Every row gives one point. Any point is a mix of the corners, with weights that add up to 1. It lies inside the corners' shape when no weight is negative. Is each point inside? If not, which corners have a negative weight?

Corners:
(1): [-2.34  0.05 -0.28]
(2): [ 0.58  2.33 -1.52]
(3): [-0.06 -1.31  0.34]
(4): [-2.56 -0.70  3.34]
Points:
[-1.73 -1.11  0.71] -> outside (2)
[-2.13  0.02 -0.15] -> inside
[-1.43 -0.82  0.33] -> outside (2)
[-1.06  0.81 -0.32] -> inside
[-1.68 -0.65  1.69] -> inside
[-0.43 -1.05  0.61] -> inside
[-1.33 -0.52  0.63] -> inside
[-1.32  0.42  1.19] -> inside

Corners:
(1): [ 0.93 -2.14 -1.52  0.50  1.65 -0.69  2.26 -1.86  1.84]
(2): [-2.36  0.40  1.83  0.72 -0.81  1.97 -0.30 -0.08  1.73]
(3): [ 1.19  1.65  1.20 -0.16 -0.72  2.13  0.72  0.94  2.83]
(4): [ 0.38  0.87  0.42  1.69 -1.38  1.06  0.84 -0.74 -0.35]
(5): [-1.52 -2.12 -2.64 -0.09  3.52 -0.07 -1.40  0.26  1.52]
(6): [ 0.30 -2.43 -0.99  0.34  4.08 -2.23 -0.02 -0.88  2.03]
(7): [-1.54  1.24 -0.12 -1.89 -0.03  1.16 -0.54 -0.27  0.51]
(8): [-3.25  0.61 -0.26 -0.45 -1.43 -0.07 -0.64  1.11  0.04]
(9): [ 1.30 -0.87  1.14 -0.40 -2.54  2.20 -0.10  0.44 -0.81]
(10): [-1.94 -0.72 -2.11  0.13 -0.28 -0.33 -2.10 -0.78  2.37]
Points:
[-0.85  0.33  0.26  0.65  0.30  0.38  0.68 -0.17  0.78] -> outside (9, 10)
[-0.35 -0.11 -0.41  0.05  0.16  0.57  0.25 -0.31  1.33] -> inside
[-0.50 -0.89 -0.74  0.51  0.46  0.25  0.06 -0.44  1.39] -> outside (7)
[-1.79 -0.18 -1.69 -0.46  1.99 -0.71 -0.23  0.33  0.92] -> outside (2, 9, 10)
